Rows are points. The points of each table are mixes of a few directions, plus a little noise. How many directions does each table use, and how many do they share? Where both have some left over, give the other angles between the two spaces (their principal angles), to ten degrees, smallest first.

First, 6 rows:
[[-0.05 -0.20]
 [ 0.04  0.19]
 [ 0.24  1.06]
 [-0.04 -0.17]
 [-0.10 -0.45]
 [-0.10 -0.42]]
Second (7 x 2):
[[ 0.13 -0.02]
 [ 0.00  0.00]
 [ 0.36 -0.10]
 [-0.92  0.21]
 [ 0.01  0.00]
 [ 0.84 -0.20]
 [-0.43  0.09]]
Directions: first 1, second 1, shared 0; angles 90

First, 5 rows:
[[-0.07  0.20  0.27  0.16]
 [-0.04  0.15  0.20  0.11]
 [-0.03 -0.46 -0.18 -0.40]
 [-0.10 -0.71 -0.09 -0.61]
 [ 0.24  0.82 -0.21  0.73]]
Second, 5 rows:
[[ 0.03 -0.42 -0.30 -0.35]
 [ 0.04 -0.21 -0.27 -0.18]
 [ 0.04 -0.45 -0.40 -0.38]
 [-0.20  0.54  0.85  0.42]
 [ 0.08  0.54  0.09  0.46]]
Directions: first 2, second 2, shared 2

First (9 x 9):
[[ 0.21 -1.02 -0.68 -0.20 -0.34  0.51  0.37  0.16 -0.35]
 [ 0.02  0.09  1.05  1.03 -0.20 -0.38 -1.17 -0.09 -0.30]
 [-0.45  0.04  0.25  0.13  0.46  0.11  0.30  0.40  0.77]
 [ 0.51  0.54 -0.11 -0.66  0.10 -0.36 -0.50  0.00 -0.30]
 [ 0.00  0.51 -0.09 -0.31  0.13 -0.17  0.14 -0.16  0.08]
 [ 0.09 -0.62 -0.10 -0.10  0.12  0.25 -0.10  0.54  0.12]
 [-0.04  0.05 -0.10  0.15 -0.27  0.01  0.21 -0.40 -0.24]
 [-0.32  0.45 -0.04  0.01  0.07 -0.04  0.52 -0.32  0.25]
 [-0.02 -0.03 -0.17 -0.06 -0.08  0.07  0.22 -0.12 -0.05]]
Second (9 x 9):
[[-0.14 -0.09  0.04  0.17 -0.06  0.00  0.09 -0.08  0.06]
 [ 0.52  0.45  0.01 -0.47  0.29  0.37 -0.19  0.30 -0.34]
 [ 0.59  0.36 -0.21 -0.83  0.27 -0.11 -0.42  0.32 -0.22]
 [ 0.40  0.03 -0.47 -1.03  0.09 -0.86 -0.61  0.20  0.09]
 [ 0.00  0.01  0.01  0.02  0.00  0.03  0.01  0.00 -0.01]
 [-0.44 -0.23  0.22  0.71 -0.18  0.23  0.38 -0.24  0.12]
 [-0.52 -0.14  0.48  1.15 -0.16  0.79  0.66 -0.27 -0.02]
 [ 0.07  0.14  0.13  0.11  0.07  0.35  0.10  0.05 -0.14]
 [-0.48 -0.54 -0.20  0.16 -0.32 -0.80 -0.02 -0.29  0.45]]
Directions: first 4, second 2, shared 1; angles 90

First:
[[ 0.18  0.16 -0.23 -0.32 -0.63  0.52  0.17  0.43 -0.17  0.48 -0.14  0.20]
 [ 0.30 -0.17  0.25  0.15  0.09 -0.71 -0.01 -0.76  0.02 -0.37  0.55  0.23]
 [ 0.09  0.08 -0.01 -0.09 -0.27 -0.03  0.08 -0.11  0.06 -0.23 -0.27  0.42]
 [ 0.36  0.12 -0.08 -0.28 -0.72  0.09  0.21 -0.09 -0.08  0.05 -0.06  0.61]
 [ 0.54 -0.38  0.33  0.24  0.28 -0.92 -0.06 -0.91 -0.23  0.16  1.59 -0.30]
 [-0.77  0.18 -0.25  0.04  0.45  0.84 -0.16  1.03  0.15  0.18 -1.01 -0.61]
 [-0.36 -0.05  0.03  0.19  0.54  0.03 -0.16  0.16  0.11 -0.10 -0.16 -0.43]
 [-0.05  0.03  0.00  0.00 -0.01  0.01  0.00  0.00  0.05 -0.12 -0.18  0.10]
 [-0.28  0.03 -0.04  0.07  0.26  0.17 -0.08  0.25  0.09 -0.05 -0.32 -0.22]]
Second:
[[ 0.35 -0.06  0.05 -0.08 -0.29 -0.22  0.10 -0.32 -0.12  0.09  0.46  0.22]
 [ 0.25 -0.04  0.04 -0.05 -0.20 -0.15  0.06 -0.22 -0.09  0.06  0.32  0.15]
 [ 0.10 -0.02  0.02 -0.02 -0.08 -0.06  0.02 -0.08 -0.04  0.02  0.12  0.05]
 [-0.61  0.10 -0.09  0.13  0.50  0.40 -0.16  0.54  0.21 -0.15 -0.79 -0.37]
 [ 0.34 -0.05  0.05 -0.07 -0.27 -0.21  0.09 -0.30 -0.11  0.09  0.43  0.20]
 [ 0.87 -0.14  0.14 -0.19 -0.72 -0.56  0.23 -0.78 -0.29  0.22  1.13  0.54]
 [-0.56  0.10 -0.09  0.12  0.46  0.36 -0.15  0.50  0.19 -0.15 -0.72 -0.35]
 [ 0.30 -0.05  0.05 -0.06 -0.25 -0.19  0.08 -0.27 -0.10  0.07  0.38  0.18]
 [-1.02  0.16 -0.16  0.21  0.84  0.66 -0.27  0.91  0.34 -0.27 -1.32 -0.63]]
Directions: first 3, second 1, shared 1

First:
[[ 0.06 -0.36  0.14 -0.05 -0.37  0.24 -0.69  0.01  0.08 -0.12  0.09 -0.02
  -0.38 -0.28 -0.25  0.16 -0.28 -0.36  0.06  0.01]
 [ 0.07 -0.27  0.10 -0.02 -0.16  0.10 -0.52  0.04  0.11 -0.13  0.13  0.04
  -0.23 -0.22 -0.13  0.19 -0.15 -0.19  0.12  0.04]
 [ 0.07 -0.68  0.28 -0.11 -0.85  0.54 -1.31 -0.01  0.09 -0.17  0.11 -0.11
  -0.79 -0.51 -0.54  0.20 -0.59 -0.77  0.02 -0.02]
 [-0.08  0.46 -0.18  0.06  0.42 -0.26  0.88 -0.03 -0.13  0.17 -0.14  0.00
   0.46  0.36  0.29 -0.23  0.32  0.41 -0.11 -0.03]
 [-0.10  0.70 -0.28  0.10  0.77 -0.48  1.34 -0.01 -0.14  0.21 -0.16  0.06
   0.76  0.54  0.50 -0.27  0.56  0.72 -0.09  0.00]
 [ 0.23 -0.75  0.25 -0.04 -0.28  0.16 -1.42  0.15  0.39 -0.43  0.43  0.20
  -0.54 -0.63 -0.27  0.63 -0.33 -0.39  0.47  0.16]
 [-0.02  0.04 -0.01  0.00 -0.02  0.01  0.08 -0.01 -0.04  0.03 -0.04 -0.03
   0.01  0.04  0.00 -0.05  0.00  0.00 -0.05 -0.02]
 [-0.11  0.67 -0.26  0.09  0.66 -0.41  1.28 -0.03 -0.17  0.24 -0.19  0.02
   0.69  0.53  0.44 -0.31  0.50  0.64 -0.14 -0.03]
 [-0.12  0.19 -0.05 -0.02 -0.17  0.12  0.36 -0.10 -0.21  0.20 -0.23 -0.17
   0.02  0.19 -0.05 -0.31 -0.03 -0.07 -0.28 -0.11]]
Second, 9 rows:
[[ 0.44  0.14 -0.29  0.01 -0.32 -0.40 -0.02 -0.59  0.22 -1.04  0.07  0.04
   0.27 -0.36 -0.08 -0.80  0.29  0.05  0.09 -0.14]
 [ 0.12  0.09  0.18  0.15  0.22 -0.26 -0.01 -0.35 -0.05 -0.22  0.02  0.35
   0.19 -0.18  0.08 -0.52 -0.02  0.08  0.24  0.39]
 [ 0.26  0.02  0.19 -0.26  0.33  0.28  0.24  0.43 -0.19 -0.16 -0.23 -0.49
  -0.56 -0.18 -0.42  0.05  0.09  0.02  0.11 -0.45]
 [-0.21  0.11  0.45  0.17  0.17  0.15 -0.21 -0.07  0.28  0.34  0.00  0.63
   0.58  0.20  0.50 -0.29 -0.31 -0.27 -0.09  0.79]
 [ 0.11 -0.01 -0.28  0.00 -0.86  0.02 -0.24 -0.53  0.06 -0.46 -0.06 -0.11
   0.04 -0.18 -0.18 -0.63 -0.08 -0.34 -0.31 -0.16]
 [ 0.03  0.02 -0.07 -0.33 -0.29  0.56 -0.02  0.59  0.35 -0.10 -0.14 -0.49
  -0.09  0.19 -0.07  0.33  0.09 -0.37 -0.46 -0.55]
 [-0.07 -0.17 -1.05  0.06 -0.19 -0.65  0.25  0.00  0.08 -0.05  0.42 -0.32
   0.03  0.17  0.04  1.07  0.57  0.68  0.12 -0.67]
 [-0.26 -0.06 -0.08  0.09 -0.39  0.09 -0.22 -0.18  0.03  0.31  0.03  0.15
   0.15  0.18  0.17  0.03 -0.21 -0.19 -0.23  0.20]
 [-0.41 -0.16  0.90  0.14  1.33  0.19  0.23  0.67 -0.74  1.41 -0.18  0.21
  -0.67  0.18 -0.04  0.71 -0.43  0.38  0.54  0.58]]
Directions: first 2, second 5, shared 1; angles 90

First (11 x 32):
[[ 0.15 -0.59 -0.55  0.30 -0.34 -1.95  0.74  0.29 -0.05  0.00  0.33 -0.64
   0.70 -0.08 -0.56  0.02  0.40 -0.72 -0.21  0.74  0.85  0.30  0.10 -0.96
   0.58 -1.17 -1.72 -0.20  0.22  0.71  0.03  0.38]
 [ 0.15  0.21  0.08 -0.01  0.14  0.20 -0.27  0.04 -0.13  0.05 -0.17  0.10
  -0.08  0.14 -0.08  0.19  0.11  0.00  0.04 -0.12 -0.09  0.00 -0.16  0.21
   0.00  0.20  0.30  0.04 -0.08 -0.11  0.01  0.11]
 [-0.50 -0.98  0.13 -0.60  0.04 -0.64  0.43  0.55 -0.47 -0.56  0.22 -0.34
  -0.04  0.09  0.38 -0.66 -0.12  0.65 -0.51  1.14 -0.29  0.13 -0.45 -1.20
   0.49 -0.46 -1.38 -0.50  0.31  0.28  0.55  0.04]
 [-0.05  0.85 -0.23 -0.14 -0.27  0.23  0.15 -0.49  0.31  0.84  0.38  0.58
   0.31  0.09  0.13  0.54  0.13 -0.58  0.42 -0.27  0.60 -0.04  0.30  0.40
  -0.48  0.16  0.96 -0.04 -0.21 -0.49 -0.54 -0.04]
 [ 0.37 -0.23 -0.19  0.57 -0.03 -0.69  0.06  0.11  0.07 -0.21 -0.19 -0.47
   0.17 -0.14 -0.51  0.02  0.16 -0.32 -0.04 -0.10  0.20  0.12  0.15 -0.03
   0.25 -0.43 -0.62  0.20  0.08  0.49  0.03  0.14]
 [-0.23  0.02  0.21 -0.19  0.05  0.71 -0.09 -0.10  0.08 -0.08 -0.01  0.22
  -0.26 -0.08  0.35 -0.21 -0.30  0.38  0.03 -0.15 -0.35 -0.13  0.06  0.20
  -0.25  0.36  0.48  0.02  0.00 -0.22  0.03 -0.24]
 [ 0.11 -0.30  0.15 -0.05  0.26 -0.20 -0.26  0.38 -0.40 -0.36 -0.26 -0.25
  -0.15  0.19 -0.14 -0.06  0.17  0.26 -0.24  0.27 -0.29  0.05 -0.43 -0.25
   0.36 -0.02 -0.46 -0.07  0.04  0.16  0.30  0.21]
 [-0.10  0.04  0.22 -0.28  0.18  0.50 -0.27  0.10 -0.21 -0.09 -0.12  0.16
  -0.27  0.17  0.23 -0.06 -0.07  0.39 -0.06  0.03 -0.38 -0.05 -0.28  0.07
  -0.03  0.36  0.31 -0.06 -0.02 -0.22  0.14 -0.03]
 [-0.07  0.07  0.08  0.25 -0.09  0.63  0.00 -0.30  0.44 -0.09 -0.04  0.06
  -0.19 -0.38  0.17 -0.26 -0.40  0.14  0.13 -0.53 -0.20 -0.13  0.42  0.49
  -0.36  0.25  0.50  0.27  0.01 -0.04 -0.10 -0.34]
 [-0.04  0.37  0.20 -0.05  0.09  0.84 -0.28 -0.21  0.13  0.10 -0.12  0.31
  -0.25  0.00  0.21  0.08 -0.19  0.20  0.15 -0.41 -0.26 -0.14  0.05  0.53
  -0.32  0.49  0.87  0.14 -0.10 -0.35 -0.09 -0.16]
 [ 0.22  0.60 -0.10  0.25 -0.07  0.33 -0.18 -0.35  0.27  0.41 -0.05  0.30
   0.07 -0.02 -0.14  0.42  0.09 -0.41  0.32 -0.56  0.23 -0.08  0.24  0.62
  -0.31  0.24  0.82  0.22 -0.17 -0.24 -0.35 -0.02]]
Second (11 x 32):
[[-0.64  0.57 -0.23 -0.18 -0.04  0.33  0.09 -0.08  0.46  0.63  0.23  0.63
   0.06  0.03  0.50  0.56  0.50 -0.51 -0.07 -0.02  0.37 -0.68  0.05 -0.06
  -0.53  0.09  0.46 -0.13 -0.39 -0.38 -0.40  0.13]
 [ 0.12  0.51  0.07  0.02  0.17  0.46 -0.42 -0.06 -0.01  0.26 -0.22  0.31
  -0.11  0.19 -0.05  0.44  0.27 -0.15  0.12 -0.33 -0.03 -0.18 -0.15  0.44
  -0.17  0.38  0.72  0.10 -0.23 -0.29 -0.14  0.13]
 [ 0.09 -0.15 -0.35  0.13 -0.06 -1.20  0.23  0.30 -0.16  0.14  0.10 -0.25
   0.42  0.18 -0.38  0.34  0.60 -0.58 -0.20  0.53  0.57  0.03 -0.20 -0.63
   0.39 -0.63 -0.98 -0.17 -0.04  0.34 -0.02  0.44]
 [ 0.37  0.04  0.30  0.16  0.20  0.62 -0.45 -0.05 -0.14 -0.31 -0.39 -0.08
  -0.33 -0.01 -0.15 -0.15 -0.29  0.40  0.10 -0.47 -0.50  0.15 -0.06  0.57
   0.02  0.44  0.52  0.26  0.05 -0.04  0.16 -0.15]
 [-0.14 -0.56  0.00  0.46  0.13 -0.08 -0.02  0.29  0.24 -0.57 -0.34 -0.43
  -0.23 -0.36 -0.03 -0.33  0.02  0.16 -0.39 -0.11 -0.33 -0.32  0.07 -0.15
   0.10 -0.22 -0.70  0.24  0.03  0.48  0.23 -0.01]
 [-0.40 -0.13 -0.04  0.35  0.16  0.34 -0.12  0.16  0.45 -0.23 -0.28 -0.02
  -0.28 -0.28  0.22  0.00  0.21 -0.04 -0.31 -0.27 -0.24 -0.64  0.08  0.04
  -0.23  0.03 -0.14  0.23 -0.22  0.17 -0.01  0.05]
 [ 0.31  0.38 -0.18 -0.49 -0.23 -0.74  0.23 -0.14 -0.45  0.64  0.47  0.21
   0.56  0.49 -0.25  0.42  0.19 -0.42  0.33  0.51  0.68  0.55 -0.18 -0.26
   0.21 -0.20  0.09 -0.41  0.07 -0.28 -0.18  0.20]
 [ 0.06 -1.14 -0.20  0.50 -0.04 -1.29  0.44  0.50 -0.06 -0.78 -0.12 -0.94
   0.14 -0.33 -0.39 -0.58  0.01  0.03 -0.48  0.51  0.00  0.14  0.04 -0.85
   0.63 -0.90 -1.87  0.04  0.32  0.95  0.41  0.15]
 [-0.03  0.33  0.12  0.05  0.17  0.70 -0.34 -0.08  0.14  0.09 -0.21  0.25
  -0.25  0.01  0.13  0.17  0.05  0.07  0.05 -0.40 -0.23 -0.25 -0.01  0.43
  -0.26  0.41  0.67  0.15 -0.18 -0.22 -0.08 -0.03]
 [ 0.24  0.25  0.21 -0.35 -0.09  0.43 -0.05 -0.32 -0.24  0.15  0.18  0.21
   0.00  0.15  0.07 -0.14 -0.48  0.31  0.36 -0.09 -0.12  0.45  0.03  0.33
  -0.07  0.37  0.72 -0.09  0.14 -0.37 -0.02 -0.27]
 [ 0.04 -0.15  0.29 -0.66 -0.35  0.43  0.43 -0.49 -0.23 -0.01  0.56  0.11
   0.04 -0.04  0.35 -0.72 -1.10  0.71  0.45  0.15 -0.21  0.76  0.30  0.12
  -0.09  0.26  0.55 -0.24  0.44 -0.35  0.09 -0.67]]
Directions: first 4, second 4, shared 3; angles 80
